Each point is reached from the start by the listed moves, each made once or not at all, plus a little noise. Say if it took an odd or an even number of moves. Then give how often each move was made.

Moves:
(1): [ 6.1  4.4  0.2 -0.6  0.4  0.5]
(2): [-6.4  6.2 -2.0 -0.8 -2.3 -2.1]
(3): [-1.5  0.4  5.0  0.0  0.0 -0.1]
Start: [-2.4  1.3  0.6 -0.4  1.2  0.4]
Points:
[-2.7 11.9 -0.9 -1.7 -0.5 -1.0] -> even (1, 1, 0)
[-2.8  1.4  0.7 -0.6  1.2  0.3] -> even (0, 0, 0)

Moves:
(1): [ 4.4  2.2 -1.8 -1.1  0.5  2.3 -1.5 -1.0  2.8]
(2): [-2.0  4.4  1.4  2.0 -1.1  2.2  1.4 -0.6 -0.3]
(3): [-0.3 -1.5  4.6 -0.3  0.6  2.0  6.1  0.0  0.3]
(4): [ 0.4 -0.4  0.3  3.8 -1.8 -1.0  0.7  0.3  1.2]
(5): [ 1.4  2.1 -0.6  1.2  4.3 -2.2  3.4 -0.2 -0.2]
(6): [-2.4 -1.0 -3.0  0.8  1.8  2.6  2.3  1.0  0.9]
(7): [ 0.2 -1.0 -1.7 -2.2 -0.6 -2.5  4.4 -1.1 -1.1]
(8): [ 0.6 -0.6  0.5 -0.8 -2.3 -3.2  1.4  5.9  0.4]
Start: [ 1.2 -0.7 -4.7  0.8 -1.2  0.7  0.4 -0.4 -0.8]
Points:
[ 1.7 -1.8  0.8  4.0 -1.8  1.1  7.0 -0.1  0.9] -> even (0, 0, 1, 1, 0, 0, 0, 0)
[ 2.6  3.2 -8.9  4.1 -2.9  4.3  7.6 -2.5  2.5] -> odd (1, 1, 0, 1, 0, 1, 1, 0)
[-1.9  3.2 -2.5  4.7  4.4  4.7 13.2 -0.6 -0.2] -> even (0, 1, 1, 0, 1, 1, 0, 0)
[ 0.2 -1.0 -9.9  3.7  2.6 -2.1 10.6  0.0 -0.3] -> even (0, 0, 0, 1, 1, 1, 1, 0)

Moves:
(1): [ 1.7 -3.1  2.0  0.9  0.4  0.2 -1.0  0.5  1.0 -1.0 -2.1 -1.5 -0.8 -2.5
  2.2]
(2): [ 1.6  2.8  2.7 -0.9 -1.3  2.5 -2.6 -1.6  0.0 -1.1  0.0 -1.2  0.9  0.4
 -2.0]
(3): [-2.5 -0.9  2.2  0.0  2.2 -0.1 -1.2  0.5 -1.3  4.1 -3.4 -0.6  1.9 -1.2
  1.0]
(4): [-1.2 -1.4 -1.1  3.4 -1.3  1.4  0.1  0.2  0.5  2.7  0.9  0.1  1.3  1.1
 -1.8]
(5): [ 1.0  0.1 -0.5  1.4  3.8  1.6  0.5  1.7  0.4  0.0  0.7  1.9  0.0  0.7
 -0.5]
(6): [ 0.0 -1.6 -0.3 -3.0  0.3  4.9  3.2 -1.7 -1.1 -0.9 -1.5  1.8 -1.9  0.2
 -0.3]
(7): [ 1.5  4.1  0.0 -0.4 -1.6  0.2  5.1  4.0  0.8  0.6 -0.9 -0.5  0.0 -0.2
  1.6]
(8): [-0.8 -0.9  1.4  0.6  0.2  0.3  0.0  3.2  0.3 -1.7 -0.2  0.1 -2.4  0.9
 -1.3]
(9): [-0.1  1.0 -2.2 -0.4 -0.4  1.0  0.9 -1.2  4.1 -0.8 -4.1  0.2 -1.4  0.4
 -1.4]
(10): [-0.2  1.7 -3.4 -3.5  0.7 -0.4  0.6 -0.8 -0.2  1.0  0.2 -4.4 -1.5  1.4
  0.2]
(11): [ 0.6  0.8  3.5 -1.4  1.6 -0.8  0.2 -1.4  2.0  3.4  3.8 -0.3 -2.2 -0.5
  0.5]
(12): [ 0.4 -1.1 -1.1 -2.2 -1.9 -0.7 -2.7  1.0 -1.1  2.6  0.9  2.0 -0.2  0.7
  0.4]
Start: [-0.6  2.5 -2.5  2.2 -2.5 -1.2  1.2  1.2  1.6 -0.3 -1.5 -1.4 -1.6 -0.2
 -0.1]
Points:
[ 5.6  6.5 -2.1 -7.5 -0.8  6.5  5.9  1.4  6.9  3.2 -4.4 -3.7 -8.9  0.7
  0.4] -> odd (1, 1, 0, 0, 1, 1, 1, 0, 1, 1, 1, 1)
[-2.8  3.0 -1.7 -4.1 -2.7  3.6  6.7  6.4  1.3 11.5 -1.7 -3.3 -6.9  2.2
  0.0] -> even (0, 0, 1, 1, 0, 1, 1, 1, 0, 1, 1, 1)
[ 3.0  2.9 -2.1 -3.4 -4.5  0.0 -4.2  0.9  1.1  1.1 -2.6 -6.2 -3.3  0.1
  0.9] -> even (1, 1, 0, 0, 0, 0, 0, 0, 0, 1, 0, 1)
[ 4.2  3.4  1.0 -3.5 -6.3  5.5  3.1  3.8  1.3  0.1 -5.2 -1.2 -3.9 -1.3
  1.7] -> odd (1, 1, 0, 0, 0, 1, 1, 0, 0, 0, 0, 1)
[ 0.1  8.6 -4.9  0.1 -3.2  0.1  7.7  2.5  9.0  6.5 -1.6 -6.3 -5.6  2.8
 -1.0] -> odd (0, 0, 0, 1, 0, 0, 1, 0, 1, 1, 1, 0)
[-5.5 -1.0 -3.5  3.8 -3.7  0.4 -1.5  5.1  4.0  6.6 -7.6  0.5 -2.3  1.6
 -3.0] -> odd (0, 0, 1, 1, 0, 0, 0, 1, 1, 0, 0, 1)
[  2.2   8.8  -1.9  -8.8  -4.5   5.9   5.9   2.7   6.4   3.2  -3.4  -3.8
 -10.2   3.4  -2.3] -> even (0, 1, 0, 0, 0, 1, 1, 1, 1, 1, 1, 1)
[-0.8  9.2 -0.8 -1.5 -0.4  3.3  1.9  6.9  6.7 10.3 -3.6 -3.9 -5.1  3.6
 -3.9] -> even (0, 1, 1, 1, 1, 0, 1, 1, 1, 1, 1, 1)

Moves:
(1): [ 1.9 -1.8  2.9  0.2 -0.7  1.4  2.3 -3.0 -1.9 -1.0  2.0 -2.5  3.6 -2.9
 -3.5  3.2  2.6 -1.1 -4.8  1.2 -0.6]
(2): [-2.1 -1.6 -0.1 -2.6 -0.1 -2.3 -4.2  1.3  1.7  0.6 -0.7  1.7 -1.5  6.2
 -1.8 -2.2  0.4  0.6 -0.3 -1.9 -0.8]
(3): [ 1.9  0.3  2.8 -1.0 -1.8  1.3 -0.6 -0.1  1.4 -3.5  0.3  0.7  1.3  0.2
  0.6 -0.3  1.3  2.6 -1.5 -3.0  3.4]
(4): [ 2.5 -1.3 -3.8  0.2 -1.8 -1.1 -5.2 -0.9 -2.0 -0.7 -1.4  0.9  3.8  1.6
  1.0 -2.9  1.2  1.2 -1.8 -0.8 -1.3]
(5): [ 2.4  0.0  1.9 -0.2  1.0  1.7 -7.1  0.4  0.2 -9.7  2.9  0.2 -2.1  1.2
 -1.0  3.4  2.7  3.6  0.9 -0.2  0.5]
(6): [ 0.5 -1.4 -1.7 -1.0  0.1 -2.1 -0.6 -1.9 -0.6  1.6  1.1  0.5  1.2  1.9
  0.1  1.3 -1.1 -1.7  0.4  0.4  0.8]
(7): [ 3.6  2.0  0.6 -3.5  4.5 -2.2  2.1 -2.0 -3.1  0.7  0.2 -2.9  0.6  1.6
 -2.6  0.5  1.4  0.2  0.4  2.4 -1.1]
(8): [-1.7  0.2  1.2  0.5  3.8 -0.7  1.3 -6.1 -5.8  3.1  0.1  0.7  3.1  0.8
  0.4  2.9  1.5  1.5 -2.8 -0.6 -2.5]
(9): [-1.2  2.1 -0.8  1.5  3.3  1.5  1.0 -2.4 -1.0  2.6 -1.5 -2.8  1.0  1.8
  2.9  1.5  0.7  1.9 -1.9  3.7 -2.2]
(10): [-0.5 -1.3  1.5 -2.1 -1.1 -4.0 -2.7  1.1  2.3  1.1  0.4  4.0  1.6 -2.4
  3.3  0.9 -2.1 -0.3 -0.9 -1.0 -2.7]
(11): [-2.8  1.5 -1.1 -1.7  2.7 -4.9  1.3 -1.5 -1.8 -0.7  0.5 -3.8  1.6 -0.3
  0.0 -0.6 -0.7 -1.8 -1.2  0.0 -1.1]
(12): [ 0.6 -0.5  1.1 -2.9 -1.5  2.8 -5.7 -2.7  1.2 -0.7 -0.6  0.5 -0.7  2.2
 -1.6  0.6  0.6  0.1  2.7 -2.3  2.6]
(13): [-0.4  0.2  3.2  0.6  1.6 -1.9  1.3 -1.4 -2.9 -1.2 -0.6 -1.4  4.3 -1.2
  1.6  0.3  5.0 -1.8 -1.4  2.9 -2.6]
(14): [-0.6 -1.3  2.4  1.3 -0.3 -3.0 -0.2  0.8 -2.8  2.7  2.6 -2.2  2.5 -1.7
  0.3  0.1 -0.6  1.0 -2.3  1.3 -0.8]
(15): [-0.7  2.8  2.0  0.4 -4.5  0.4  2.6  3.2 -4.0 -2.2 -2.3 -0.4  1.6 -3.3
  4.4  0.7 -4.0  0.6 -1.5  5.3 -3.6]
(16): [ 1.4 -1.7  1.6  1.9 -3.6  7.1 -0.7  1.8  1.8 -2.4 -1.6 -0.2  1.8 -1.4
  0.9  5.5  1.4  3.7  0.2 -3.1 -0.9]
(17): [-1.0  2.5 -3.3 -0.7 -1.6 -6.1 -0.3  3.9  2.6  2.6  3.4  1.9  1.2  1.1
 -2.5 -1.6  0.8 -1.5 -2.3  1.9  1.5]
(18): [-1.2  0.0  0.6 -0.2 -0.2  1.0 -4.0  3.1  1.4 -0.7 -0.6  2.1 -2.2  1.2
 -1.4  1.0  0.4 -0.4 -1.1 -2.3  3.7]
(19): [-1.0  0.0  1.4  1.0 -1.2 -0.6  2.7 -1.8 -1.8 -1.1 -1.6 -1.7 -2.5 -1.9
  1.9  2.9  2.5  4.3 -2.3  2.0 -0.9]
(20): [ 0.3 -0.2 -1.2  0.8  0.3  0.7  1.9  0.3  2.0 -0.1 -3.9  2.0  1.2  0.2
 -1.8 -0.9 -2.7  0.0  2.5  0.7  0.4]
Start: [-0.6 -3.2 -0.6 -5.0  0.7 -2.4 -0.5  1.6  5.3  0.2  1.0  1.4 -2.0 -0.9
 -0.1  0.7 -5.4 -2.6 -4.2 -0.8  3.4]
Points:
[ -0.2  -1.5   7.7  -5.9   2.9  -6.5  -3.5  -2.8   0.1 -15.9   2.9  -4.4
   0.6  -2.8   2.9   6.2   5.3   4.0  -9.9   1.4   3.0] -> odd (0, 0, 1, 0, 1, 0, 0, 0, 0, 0, 1, 0, 1, 0, 0, 0, 0, 0, 1, 0)
[ -4.9  -3.0   2.8 -11.7  -5.0 -10.0 -12.2  -0.4   3.0  -8.0  -1.3   6.9
   4.3   3.7   2.2  13.5  -6.3   6.3  -8.7   0.3  -3.2] -> even (0, 1, 0, 0, 1, 1, 0, 1, 0, 1, 1, 1, 0, 0, 1, 1, 1, 0, 1, 1)
[ -3.2  -6.6   4.8  -6.0   2.2  -8.0 -21.1   3.9   2.6  -8.2   0.9  -0.2
   8.7   4.2   5.5   7.8   2.9   5.1 -13.8  -2.0  -4.9] -> even (0, 1, 0, 1, 1, 0, 0, 0, 1, 1, 1, 0, 1, 1, 0, 1, 0, 1, 0, 0)
